Rows are points. Two turns around zero, p and q, are shown by what they do to some points. Where does a point land after both, in the order given? Backwards means that the second turn is done in reverse. Each puzzle has new turns, and all numbers are rounded.

Turn p:
[-9 46] => [-47  -5]
[ 15 -20] => [21 13]
[ -7 -26] => [25 -9]
Turn q:
[-17  -6] => [ -8 -16]
[-21  24] => [-32   2]
[-14 -48] => [ 24 -44]
[27 26] => [ 1 37]
[25  5] => [14 21]
Where do these land?
p, then q: [-44   6] => [ 23 -38]
p, then q: [-13  13] => [ -2 -18]
q, then p: [ 35 -26] => [-2 44]
q, then p: [22  7] => [-19  13]

Turn p:
[-9  6 36] => [-13  32  15]
[-20  30  25] => [-12  40 -12]
[ -3 -18 -21] => [ -5 -27  -2]
[ 33 -18 -39] => [ 31 -45   0]
Turn q:
[-20 -30   6] => [  2 -25 -27]
[10 48 -5] => [12 39 27]
[  2 -35  21] => [-24 -19 -27]
[-2 -2 10] => [-4  3 -9]
[ 35  36 -39] => [ 3 15 62]
[-25 -18   7] => [ 10 -15 -26]
Where do these land?
q, then p: [-21  16 -11] => [27  2  8]
q, then p: [-7 29 18] => [ 21  16 -23]
q, then p: [ 31 -28 -42] => [-38   3  46]
q, then p: [ -2 -16  36] => [-11 -20 -32]

Turn p:
[-35 -31  24  24] => [ 48   3 -31   9]
[ 12   4 -28 -16] => [-14  -8  23 -19]
[ 43  21  -2 -27] => [-48 -16  19   9]
[-21   0   8  38] => [29 30 -8 11]
[-40   6  17   5] => [ 14  19 -36 -10]
[ 42  -2 -19 -24] => [-28 -29  33   0]
Turn q:
[-27 -24  17  -5] => [  3  19 -15  32]
[ -6 -34 -62  14] => [ 22  49  47 -14]
[ 3 -1 48 18] => [-31  -1 -41   6]
[ -8   2 -10 -22] => [16 -9 12 13]
[ 1 30 18 11] => [ -1 -20 -26 -16]
[ 38  27 -12 -16] => [ -9 -38  24 -21]
Where do these land?
q, then p: [-1 21  0 33] => [-21 -16   7 -28]
p, then q: [ -1 -22  26 -21] => [-1 31 25  0]
q, then p backwards: [-41  23 -17  33] => [-56 -13  -3  16]
p, then q: [ 33 -30 -19  -9] => [-34  19 -12  27]
p, then q: [-30  34   9 -16] => [ 45 -14  14  -2]
p, then q: [ 40 -26   2 -20] => [-22  40 -11  22]

Turn p:
[-31  27  13   7 -14   0] => [ 14   5  -7  17 -32  23]
[-24  17   2  -8  15  19] => [18 22 -8 24  2  8]
[ 25 -40  27  -4  16 -11] => [  9 -16  19 -20   8 -47]
[ -3   4  -9 -22 -22  -9] => [ -4 -22 -24   3   0  10]
[76  4  7 -3 -7 -1] => [-57   0  -9 -23  -3 -45]
[ 15 -32   8  17   3  10] => [ -7  -9  33  -2   9 -19]
[-28  30 -29   6   4 -19] => [ 11  17 -17 -12  -3  46]
[-31 -10 -18   8   6  11] => [17  3 14 13 17 25]
Turn q:
[ 16  15 -11  -3  19 -20] => [  9 -24  19  -8  10  14]
[  6   9  -4 -29 -28  20] => [-19  27  25   5  10 -18]
[  4   2  13 -25  29 -49] => [ 37 -29  34   6 -23  11]
[-17 -12  -5  10   5 -28] => [  3 -27 -10   8 -21  -1]
[ -2  23 -12  -8 -36  19] => [-25  13   9   6  25 -30]
[ 20  -5 -24 -12 -45  39] => [-52  34  11 -16  14 -17]
[-22 -11   0  10  27  17] => [  4   5 -25  19  -2  26]
[ -9 -29  24  42  20  19] => [ 16  13 -54 -11 -13  19]
[  5   8  19  14  11 -18] => [ 28 -13  -6 -10   0  -2]
Where do these land?
q, then p: [ 3 40 -4 22 14  9] => [  9  26   8 -15  32 -17]
q, then p: [ -7  -6  12   8 -16 -12] => [ -5 -17  -7 -17  -1   8]
p, then q backwards: [ 10  -9 -28 -44  -2  44] => [-38  41 -23  15  -4  29]
p, then q backwards: [-32  -4  14 -30 -10 -31] => [-10  -1  24  31  27 -30]
p, then q: [  3   4 -13  32   0   2] => [ 14  22  -4  17   9 -11]
q, then p: [ 11  -4 -20  32  25   9] => [ 2  6  1 24 41  2]
p, then q: [  7  -5   8  10 -15 -12] => [ -4  10   2   4 -18 -12]
q, then p: [ 11   6  25   4  -3 -55] => [-14 -43  -4 -23   2 -35]
p, then q backwards: [ -6 -21   6 -33   7  46] => [-41  44   2  -7  -6   6]
